Each point is reached from the start by the listed moves, each made 0, 1 or 2 times, or once backwards (-1), plus a little noise. Say if it took an odd or an even number of moves. Then give how often each move was made.

Moves:
(1): [ 51 -30]
(2): [22 41]
Start: [-13 -20]
Points:
[-43  51] => even (-1, 1)
[83 31] => odd (1, 2)
[63 -9] => even (1, 1)

Moves:
(1): [ 8  8  3 -5  3 -2 10 17  0  0 12 -3]
(2): [-20  10   2  -1   3   3   2  -7  -8  -3   3  -7]
(3): [ -3  -6  10  -8 -17  -1   5  -1  -5  -4  -1   9]
(4): [-9  0 13  9 -7 -5 -4  6 15  5  2  0]
(5): [  2  -4  16 -17   7   8   2 -10   8   2  -5  -8]
(6): [ 10   7  -1   6 -13  27 -12   6  -7  11   7 -10]
(7): [  0 -13  -8   9   3   3  10  10  -5   2   1   7]
(8): [-16  -2   4  -1   3  13   5  11 -10  17 -14  11]
(9): [-3  4 -3 -5  6 14 -2 -2 16  3 -5  4]
Start: [-12   3   2  -3  -3  -1 -27   3   0  -7 -10   9]
Points:
[ 41  -8  69 -24 -65  39 -23  46  36   7  32 -10] => odd (2, -1, 2, 2, 2, 2, 1, -1, 0)
[  7   2  59 -27 -25  93 -21  63  52  52  -5  10] => even (2, -1, 1, 2, 2, 2, 1, 1, 2)
[-59 -22  67 -46   7  28  -8  13  66  33 -64  50] => odd (0, -1, 1, 2, 2, -1, 0, 2, 2)
[-12  12  19  21 -17 -13 -14  77  19  19   9  29] => odd (2, -1, 0, 2, -1, 0, 0, 1, 0)
[ 52  30 -12   0 -42  52 -41  52  24   2  31   1] => even (2, -1, 1, 0, -1, 2, 0, -1, 2)
[-39 -10  45 -14 -49  95 -26  39 -11  51 -34  34] => even (0, 0, 2, 1, 1, 2, 1, 2, 1)
[ 13  -5 -20  27   1  39 -59   3  60   8 -12   4] => odd (-1, -1, -1, 1, 0, 1, 1, -1, 2)

Moves:
(1): [  9  -6 -11  -3 -12  -8  -2   1   3 -18   7  -6  -7   3   0 -12  -6  -2
  -5  -8 -14]
(2): [  2  12   3  11  19  11   2  10  18   9   4  -1  -6 -13  -7  -5  -4  -7
  -8   1  18]
(3): [  6 -11   1  15 -11  14   7  12   7 -14   6  -3   0  -1   6  10  -5  11
  -3  13   5]
(4): [  1 -13  -5   5   5  -1 -10 -10  -4  -3   4  -6   3  -5   1  -6  -5  -3
   4  10  -7]
(5): [ 16   5   6  -3  11   2  10   5  -2 -10   3 -11  13   4  -2   5   7   1
   4  -7  -8]
(6): [  0  -4  -3  -3  -3   8  -7   2  -2  -4  -5  -4  14   1   7 -10   0   5
   0  -7  -9]
(7): [ 10   2 -14  -7  -4  -2  -3  -1 -12  -5  -1 -15  -6  -4  -1  -1   3   3
  -1  -1  12]
(8): [  0  -4 -10   3   1   3  19   2  -2   1   7   1  -2  16   2  -5   7 -16
  -1   2   0]
(9): [ -1   4  -9 -11  -2   0  10   1  17   7  -6   5   2 -14  -4   7 -10   7
   5   0   2]
(10): [ -7   2   3  -4  -1   6   3  -4  -1  11  -1  -1   4  -1   4   1  -8   0
 -17  20   1]
(11): [ -7  -7   5  -9   1   5  -4  -2  -5  -8  -2  -4  -8 -14  17   2   5 -19
  -2  -1   0]
(12): [ -2   1  14  -9  -2   7  10 -12   4  -1   5  23   4  -1 -15  -5   4   5
  -1  -6  16]
(13): [-2  5 -1  7 -7 -2 11 -4  1  4  1 -8  4 -1 -1  2  2 -3  3 -7  0]
(14): [ -8 -10   9   7  11   3  -5  -7  -9   0 -12  -2  -6   3   9   5 -27 -11
  -2  -7   3]
(15): [ 9  7 -3 12  3 -9  5 -8  3  5  6  7  8 -1 16 -6 -2  3  4  2  8]
(16): [  6   3  -7   0 -10  -3  -8  13  -9  -7   6  11  10  -5 -14  15  -3 -14
   1  -6  -2]
(17): [  3   2   1   0   2   5   1 -14  13  -6  -7   4   2   3   0   6   5  -2
  -1  -6   1]
(18): [ -3   2  -2   1   6   6   3  -5  -3   3   6   8  -6  -3   5  -1   0   6
  -3   1 -11]
(19): [  0  21   7   8 -11  13   3  11  16   2  11   2  -5   7   2  -1  -2  -9
  27  -2   3]
(20): [-11   4  -3   4   2  -6  -3   0  -6 -15   8   3   5   2   3  -2  -6   4
  -2   1   2]
Start: [  3 -16  -2   0  11   1  -1   6 -17   2  14  -5 -15  -8   4   5  12  12
 -19  -2   8]
Points:
[ -5 -23 -62  20   1  23   3  52 -11 -69  64  -3 -32 -14  87 -39  32 -18
 -34  -5  -5] => odd (1, 1, 1, -1, -1, 2, 0, 2, 0, -1, 2, -1, -1, -1, 1, 0, 0, 1, 0, 2)
[ -6 -62  14  40  38 -20  -1 -41 -11 -13   7  17  20 -22  47 -29 -89  82
 -41   4  13] => odd (1, 0, 1, 1, 0, 1, -1, -1, 1, 0, -1, 1, 0, 2, 2, -1, -1, 0, -1, 1)
[ 42  19 -55   3  38  -3   9   5 -37 -12  32 -12  78  -5   9  -9  26  44
 -72  37  65] => odd (-1, 1, 0, 0, 1, 2, 2, 1, 0, 2, -1, 0, -1, -1, 2, 1, 1, -1, -1, 2)
[ 75 -10 -25  -2 -19  -4   1  55 -45 -95  49 -19   7 -11  -7  27 -70 -14
   8 -42  35] => odd (2, 0, 1, 0, 2, 0, 2, 0, 1, 0, 0, 1, -1, 2, 1, 2, -1, -1, 1, 1)
[ 45  85 -51 -21 -79 -37   1  25 -25 -15  75  33  32 -14 -22  -8  10  44
  56 -54  17] => even (1, -1, -1, -1, 0, 1, 2, -1, 1, 0, -1, 1, 1, -1, 2, 2, -1, 1, 2, 1)
[-13 -63 -23  46  -8  20   5 -35 -87  36  20 -18 -17  27  62 -16 -54  15
 -53  50 -13] => odd (0, -1, 1, 1, -1, 1, 1, 1, -1, 2, -1, 0, 1, 2, 1, 0, -1, 2, 0, -1)
[-16 -14 -31 -51  -5   2  13 -37  12  73  26  46  -3 -92 -91 -14 -18  50
 -77  24  -3] => even (1, 1, -1, 2, -1, 0, 0, -1, 2, 2, -1, 2, 2, -1, -1, 1, -1, 2, -1, -1)
[-37  -4 -10  -6  15  37  26   2 -61 -19  68  49  14   9  19  -7  58 -16
 -45  21   5] => even (-1, 0, 0, 0, 0, 1, 0, 2, -1, 1, 1, 1, 0, -1, 0, 1, 0, 2, 0, 2)
[-49   3 -33   1 -52 -25 -28 -15 -51 -21  89  10 -46 -13  33 -23 -38 -43
   1  30 -53] => even (2, -1, -1, 2, -1, -1, 0, 0, 0, 2, 1, 0, 1, 0, 0, 1, -1, 2, 2, 2)

Moves:
(1): [ -1  -4   1  28  -4   3  -1 -12  -3   8   5  -3  14  -5   2  -6  16   9
  -9   7   7  -7 -14 -15  -2]
(2): [  0   5  -7  -8   2   1  -3  10   5 -11   4  -1   8  -8  -3   0  13   3
  -3  -9 -10   6  -2   4  -3]
(3): [ -6 -11   2   4  -1   6   1 -17  -4   4   0   6   3   9  -3  -7  -2   2
   4  -2  -1   2   7   4 -10]
(4): [ -1   3   0 -11 -23  -8  -3  17  -2  17  10   2  -2  -3  -1 -12   2  -2
   2   3  -6  -8   6   4 -13]
(5): [ -1  -3 -11  -3   5  -5  -1   6  12   6   7   7  -5   9   5  -7   2  -3
  -1  -9   2 -11 -10   3   2]
(6): [ -8  -1  18  -5   5   3  -6   6  -9  -5  13 -12   4   7   1  -2  15   7
  13   3  12   5  -7  10   7]
(7): [-13   9   0   4  -5  -6  10   4   5   0   9  -5   5  -3   2  -8  -8 -10
  -9  13  -8  10   1   5   6]
(8): [  2  -1   7  -2   3 -10  -8  -2  -8  -5  -3  -5 -13   5   0  -8  -4   4
  -1  -1 -11   3   5  -8   3]
(9): [ 16   2  18   2  -9  -5   4  -1  17 -14   9 -22   2  -2 -13  -2 -24   8
  10  18  -7 -12 -10   7   1]
(10): [ -5  -3  10  -4  -2   5  -7  10   3  -4   4 -20  12   9   1   4  -7  -4
  -6   1   1   1   4  -3  -2]
(11): [  4   2 -13   9   1  -2   4  -3   4  -9   7  -1  -5   8  -8  -4   3  -1
 -13   2  10  -2   3   0   6]
(12): [ -7   3  10  -9  -5   4  23   3   3  -2  -9   8 -15   5  -8  -1   8   1
  -3   0   7   1   3 -11   6]
(13): [ 10   4  -5   2   3   5   5  -8  -6   2   0   8  -2   5  14   0   5   1
 -13  10  -6   7   1   2   1]
(14): [10 -9 -4  6  0  0  1 -1 -3 -6  5  2  6 -5 -5 -1 -8 -1 -2 -2  6 15  0 -1
 11]
(15): [ -4 -10   0  12   4   0  -2 -11   1   8   0  10  -5   1 -14  11  -6  22
 -17 -20   3  12   6 -12   7]
(16): [ -2  -2  -6   2  18   3  -1   5   7   1   9  -2  -7  -8  11  11   7  -5
   4   6 -12  -2  10  -4  -5]
(17): [  7   5  -2   6   5  -5   4  -2   2   9  -2  -4   5   5  -6   5   5   0
   0  -8   2  13  -3   9 -13]
(18): [ 10   5 -21  -4  14  14   5  -4  -5   3  -3  -6   5   5 -14  -3  -2 -18
  -1  -1  -6  13 -14  -4   2]
(19): [ 13   8  -7  14   5  -2  -4   8 -10  -4 -12  -4   1   2   4   8  -8  13
   2  18  17  11  -3  -3  -8]
(20): [  6   7   6   7   3  -7   3   7   8  -8  -4   9   4  -3  -6  -1 -12 -21
  -1   5  -4 -11  -6  -3  -5]
(21): [  2  -2  17   1  -2   5   9 -10 -11  -5   5   5  -3   2  12   7   7   6
  12 -16  -3 -15 -10  10  -3]
(22): [-12  -9  -2 -16   0   1  10   0   3 -11  -4   6   4   0  -8  15  -2  -3
   3   3   9   4   0   5  -1]
(23): [  2   2  10  -5 -12  11   0  13   4  -2 -16   0 -15   5   3   7   6  -8
   1  -7 -10  -1 -12   0   1]
(24): [  7  -8  13  -7  -1   7   0   6   6   3   7  -7  -3 -10   5   3 -14   5
  -5   3   9   8  -3   2 -14]
Start: [ -5 -11  11  -2  -3  -9  13  -2  15   8   6  14  11  10   4   5   9  -7
 -10   5   7   1   6 -40   6]
Points:
[  7   2  60  -5 -84  42  95 -29 -37  -6  27 -32  17  46 -19 -41  36  22
 -63  48 -26  55 -38 -46 -31] => even (2, 2, 2, 2, -1, 0, 2, 2, 1, 1, 1, 2, 2, 0, 0, -1, 0, 2, 1, -1, 2, 1, 1, 1)
[-22 -37 -59 -56  90   4  22  -2  74 -15 -34  17 -21  48 -53  85   5  36
 -20 -45 -28  51  32 -67 -10] => odd (-1, 2, 1, -1, 2, -1, -1, 1, 1, 1, -1, 1, 0, -1, 2, 2, 1, 1, 1, -1, -1, 2, 0, -1)
[-12  10  38  45  -9 -56  10 -16 -41  80  -8  65 -32  52 -43 -33  44   8
 -41 -19  -2  56  49 -71  -1] => even (0, -1, 1, 2, -1, 2, 0, 2, -1, -1, 0, 1, 1, 0, 2, 0, 2, 0, 0, 2, -1, -1, 0, -1)
